Each row of a before or after table is a point. The points were changed in one or more steps. Then noise was added and the rows were shuffled. The steps act on columns, c1 being the first. Name the steps. A step turns or swaps two columns, mirrors them in a line or flattens them onto one, adds a multiple of one to another, or multiplies or shifts one. Angles are multiples of 10 degrees, from the lower column toward the higher: turns from -170 to 170, lines from 10 to 170 but not 90. Use the fewest steps. Two steps may share a column if one is a turn and the other turns, adds or multiplies; they go together, in the order done. Otherwise the lowest column goes first.
(in the rows, 128 means zero)

Before (14 x 2):
[[104 151]
 [104 185]
 [153 127]
 [102 133]
 [149 141]
 [136 114]
 [128 163]
 [128 124]
 [106 143]
 [ 81 121]
 [114 160]
 [ 84 210]
 [ 92 184]
 [174 117]]
After (14 x 2):
[[182 162]
 [207 172]
 [123 129]
 [134 154]
 [119 174]
 [184 153]
 [118  83]
 [163 128]
 [127 101]
 [112 120]
 [143 108]
 [144 150]
 [154 155]
 [160 143]]
Steps: turn c1 and c2 by -90 degrees

Before (12 x 4):
[[127 124 120  83]
 [229 123 146 141]
 [159 144 143 144]
 [142 158 145 167]
 [110 130 108  33]
 [142 107 131 123]
 [164 125 150 123]
 [115 126 140 163]
 [ 80 100 164  85]
 [134 121  88 117]
 [143 130  83 167]
 [159  78  96 147]]
After, 12 rows:
[[ 98 150 106 122]
 [ 72 111 167 128]
 [135 159 133  86]
 [115 159 122 107]
 [ 47 192 120 108]
 [147  75  76 147]
 [104 122 123 131]
 [125 125 111 174]
 [121 126 157 155]
 [144 120  99 220]
 [138 117 135  93]
 [118 141 185 116]]
Steps: mirror c1 and c2 in the line at 70 degrees; turn c3 and c4 by -150 degrees

Before (12 x 6):
[[166 133 176  84 149 100]
 [130 111 182 109 104 111]
 [124 132  78  99  71 167]
 [146 121  97 104 115 142]
 [154 112 129 115 118 148]
 [ 96 145  43 114 105 184]
 [180 131 129 153 143  86]
 [212 113 116 152 100 131]
 [147  97  93 149 127 133]
 [147 157  95 146  88 166]
 [130 121 213 130 169  99]
 [128 130 100 138 122  89]]
After, 12 rows:
[[128 151 218  97 142 182]
 [156 125 151 101 143 142]
 [153 117 119 108 144 148]
 [111 121  76 115 157 112]
 [142 151 176  88 180 168]
 [156 169 153 134 155 166]
 [149 127  70  91 106 100]
 [212 124 112 151 160 131]
 [138 132 154 150 133  89]
 [158  99 154 148 140 133]
 [177 125 110 167 112  85]
 [101 107  48 138  93  99]]
Steps: mirror c1 and c3 in the line at 170 degrees; mirror c2 and c5 in the line at 170 degrees; add -0.3 times c6 to c4

Before:
[[118 133 120 127  67  94 119  93 152]
 [102 128 103 139 119  53 134  78 151]
 [178  87 161 113 136 130 144 167 144]
 [ 98 133 107  96  68  56  93 116 147]
 [143 188 135 103 167  89 171 136 109]
 [130 127 157 114 149 154 158 189 178]
 [125 158 139 143  99  79  83  99 140]
 [152 116 142  97 154 177 128 143 169]
 [126  97 199 124 137 180 158 178 150]
 [108 149 140  85 181  98 146 116  89]
 [138 116 126 136 157 172 149 188 116]
 [132 171 122  92 135 106 179 103  91]]
After:
[[143 188 143 149 114 181 170 136 109]
 [131 171 159 147 133 151 178 104  90]
 [102 128 136 101 173 189 134  78 150]
 [131 127 120 160  97 117 159 189 177]
 [127  97  86 185  94  88 158 179 150]
 [153 115 143 158  81 100 129 143 169]
 [ 97 133 166 132 217 160  93 115 147]
 [138 116 123 121  81 105 150 189 117]
 [124 158 108 127 177 155  83  99 139]
 [109 149 153 165  96 181 146 117  89]
 [117 134 134 121 198 127 118  93 152]
 [177  87 119 163 120 130 143 168 143]]
Steps: turn c3 and c4 by 130 degrees; turn c5 and c6 by 150 degrees

Before:
[[113  98 132 122 147 144 104 129 131  87 114 123]
 [132 106 153 104 166 142 142 123 109 137 115 119]
 [138 145 151 110 123 134 154  85 124 129 115 141]
 [170 110 123 135 138 143 159 114 148 128 108 124]
 [110 100 108 111 117 138 143 126 135 145 107 142]
 [126 113 137 117 121 100 147 120 113 144 147  95]
 [101  93 125 109 132 148 142  99 115 141 183 117]
 [107  94 142 106 124 107 148 129 114 139 162 125]
 [110 167 134 106 144 132 157 129 124 135 188 122]
 [114 135 142 110 137 143 141 107 111 149 117  88]
 [ 98 117 109 146 170 118 147 107 111 126 119 121]
 [ 96 104 142 172 117 125 140 126 150 154 111 146]
 [139 119 151 104 127  97 134 113 208 147 136 141]
 [249 162 114 102 178 133 106  97 115 148 134 128]]
After:
[[106  95 142 137 124 107 160 129 122 139 161 115]
 [138 118 151 151 127  97 138 114 159 147 137 126]
 [132 106 153  83 167 143 150 123 120 137 115 102]
 [113  99 132  99 146 143  90 129 127  87 115 121]
 [125 113 137 158 123 101 158 122 122 144 147  88]
 [110 167 134 100 144 132 174 129 126 136 188 118]
 [ 96 104 143 177 116 125 147 125 137 154 112 135]
 [139 145 151 102 123 134 170  86 126 129 115 125]
 [101  92 125  80 131 148 150 100 122 141 182 119]
 [248 162 114  95 177 133  93  98 122 147 133 138]
 [ 98 117 109 160 171 117 158 108 121 127 119 135]
 [170 111 124 112 138 144 178 114 137 129 108 127]
 [109  99 108  96 118 136 153 125 131 146 107 155]
 [113 135 142  87 136 142 149 106 121 149 117  79]]
Steps: add -0.7 times c3 to c12; add -1.5 times c6 to c4; multiply c7 by 1.6; multiply c9 by 0.4

Before (14 x 14):
[[116  92 116  92 107 109 100 189 134 115  95 166 136 105]
 [229 124  84  86 125 166 117 135 158 154 123 144  84  89]
 [174 107 130 117 173  73  54 165 154 114 136 150 131 145]
 [121 214 170 133 194 142  86  98  28  80 181 126 122 122]
 [143 156 114 116 102 107 136 117 110 103  67  84 115 128]
 [ 86 153 146 148  94 157  84 118 142  75  91 125 125 139]
 [130 157 167 129  96 127 145 116 142  97 141 118  93  87]
 [124 131 119 151  95 156 170 111 153 120 103  61 146 153]
 [151 132 147  78 182 134  97 140 144 145  80 134 113 161]
 [141  77 112 106 139 115 107  95  98 126 108 157 120 159]
 [143 173 110 127  81  80 155 133 153 172  99 113 159 164]
 [122 129 125 149 166 132 110 121 163 116 108 150 119  93]
 [215 138 171 154 148 181 101 128  99  97  60 125 124 145]
 [ 98 182 133 126 153 115 149 140 103  60 121 139  81 158]]
After:
[[143 157 114 116 124 106 138 118 111 103  62  83 116 127]
 [150 132 147  78 196 134  97 139 143 144 102 134 113 160]
 [228 124  84  86 127 166 117 135 158 153 123 143  84  88]
 [116  92 116  92 119 108 100 189 133 113  89 164 136 105]
 [174 107 131 117 168  73  54 165 154 114 152 150 131 145]
 [130 157 167 129  93 128 145 115 142  97 129 117  93  87]
 [214 139 171 154 170 181 100 127 101  96  72 125 124 146]
 [142 173 110 127  94  79 155 133 154 171  84 113 158 164]
 [ 85 153 146 148 109 158  85 119 141  74  81 126 124 139]
 [124 131 117 150 106 156 171 111 154 120  93  61 147 153]
 [122 214 170 132 172 143  86  98  28  80 200 127 121 123]
 [ 99 180 134 125 154 114 148 140 102  59 130 138  80 159]
 [142  77 113 106 145 115 107  94  97 127 114 158 121 159]
 [123 129 124 148 170 131 110 121 163 116 121 151 120  93]]
Steps: turn c5 and c11 by 20 degrees

Before:
[[153 133  76 134  79 178 161 177 121 173 155 150 147 139 119 114 166 152
  131  64]
 [103 179 139 166 156  94 153 171  89 172 114  64 104 114 163 119 155  98
  122  87]
 [170 151 169 186 100 103  82 163 160  95 104 155 133 158 112 111 118 167
  155 163]
 [150 152  78  88  81 159 173 146 131 123 189 171  96 125 107 129 147 166
  139 161]
 [121 129 129 148 115 127 171 157 166 160 195 112 151 154  87 160  76 166
   79 137]
 [140 180 114 115  78 141 121  76 105 171 135  68 135 113  88 148  88  78
  138  77]
 [157 107 173  83 166 150 139 164 139  93 154  63 115 159 100 184 100 130
  169  77]
 [114  90 136 120 156  97 116  88 116 139 129 147 139 168 118 166  99 117
   93 139]
 [ 75 174  74 128 135 137 108 180 171 156  92 119 118 157 139 119  99  86
   86  79]
 [ 71 156  80 144 174 160 142  86 134 137  97  81  81 137 123 133 153 101
   73 103]
 [ 68 161 116 176 161  97 128 160 101 131 161 158 168 105 113 116 134 138
  115 118]
 [132  93 130 124  86  98 123  88 168 125 165 133 133 125 162 210 130 140
  135 129]
 [131 132 158 173 160  98 112 151 130 156 128  79 136 113 123 203 169 111
  178 145]]
After (13 x 20):
[[ 89 155  81 155  88 114 143  86 133 136  99  80  82 134 124 129 103  98
   70 102]
 [159 152  76 118 190 136 176 145 132 125 189 170  99 128 107 130 108 165
  139 160]
 [ 84 174  74 131 124 111 106 179 170 157  93 119 118 157 140 121 158  87
   86  78]
 [118 129 158 126  74 125 111 149 130 156 126  79 135 112 122 204  86 108
  177 146]
 [122  94 132  99 159 120 125  87 166 123 165 135 131 126 161 212 126 138
  136 128]
 [ 62 162 115 124  67 103 128 161 100 131 160 159 168 105 114 115 123 136
  116 118]
 [ 94 178 140 125  80 117 154 173  90 173 115  64 102 116 165 120 101  97
  123  87]
 [102  89 136 155 117 122 118  84 115 139 130 148 139 168 119 164 157 119
   93 140]
 [121 126 131 106 123 122 170 156 164 160 195 112 149 155  87 162 179 165
   77 138]
 [160 108 174 187 136 140 139 167 140  94 153  64 116 158  99 183 155 129
  169  77]
 [167 134  76  89 156 141 161 177 120 172 154 149 145 140 118 113  90 152
  129  62]
 [140 180 115  98 169 133 120  75 103 174 134  68 137 112  87 148 167  75
  137  76]
 [156 152 170  68 101 138  80 162 161  97 102 153 136 158 112 109 138 168
  156 162]]
Steps: flatten c1 and c6 onto the line at 20 degrees; turn c4 and c5 by -130 degrees; multiply c17 by -1

Before, 8 rows:
[[249 105 122 149 114 141 154  87  88  54 124  76 130 118 173  85 117 139
  115 124 107  91 126 102 105  98 205 115 108  95 115 110]
 [152 144 182 157  89 135 116 129 110 116  92 165 118 150 113 156 138 133
  114  89 133 103 128 135 136 144 135 163 163 142 145 174]
 [106 122 158 153 109 126 131 171 140 156 104 144 115 152 131 117 161 159
   96 102 176 159 148 119 147 123 153 172 152 115 125 159]
 [ 64 152 131 110 137 136  71 110 189 194 143 114  92 143 158 134 136 135
  127 111  97 183  92 123 127 142  88 185  99  93 112 126]
 [196 126 103 135 167 106 146  74  76  97 159 140 117 162 101 121  99 146
  123 141 125 135 119  92 126  62 130  98 107 113 188 131]
 [ 66 200 147 137 160 179 133 140 165 191 128 123 113  96 169 133 196 115
   78  92 107 141 126 128 157 142  83 135 150 113  87 115]
 [164  89  87 152 122 112 143  81  78  83 160  87 130  87 145 134  89 104
  133  91 123 140 154  91 122  99 166 165 142  98 158 126]
 [ 73 139 129 145 147 183 128 169 132 201 132 143  99 153 127 152 177 117
  106  56  81 171  48 141 116 156  70 127 101 116  82 132]]
After, 8 rows:
[[152 144 181 157  90 135 114 129 110 114  92 161 117 150 113 156 138 135
  119  89 134 117 129 134 136 144 103 164 166 142 144 175]
 [ 65 153 129 109 136 135  71 111 181 194 144 132  90 146 159 136 135 133
  111 112  95 131  92 125 125 141 193 186 101  93 111 128]
 [194 127 105 137 168 103 146  74  77  98 159 121 118 162 100 122  98 146
  129 140 126 122 120  94 125  61 135 100 107 115 189 130]
 [250 105 123 151 114 140 155  86 117  56 122  68 130 117 174  87 117 139
  182 125 108  95 126 103 105  97  67 114 110  94 115 109]
 [107 122 158 152 109 126 132 171 147 157 108 153 115 151 131 117 159 162
  149 102 177  86 148 120 145 122 147 172 153 116 125 159]
 [ 73 137 129 144 148 182 127 169 135 200 133 147 100 153 126 153 177 116
   85  53  82 119  48 142 117 155 188 129 103 115  81 132]
 [164  88  87 151 122 115 144  82 104  84 161  77 130  86 146 132  89 106
  170  89 124 120 156  94 121  98 127 166 143  98 160 128]
 [ 66 200 147 138 159 181 134 139 170 190 127 138 114  96 170 133 197 115
   75  91 108  94 125 128 158 143 156 135 150 113  88 116]]
Steps: add 0.5 times c4 to c9; turn c9 and c12 by 20 degrees; turn c22 and c27 by 110 degrees; turn c19 and c22 by 70 degrees
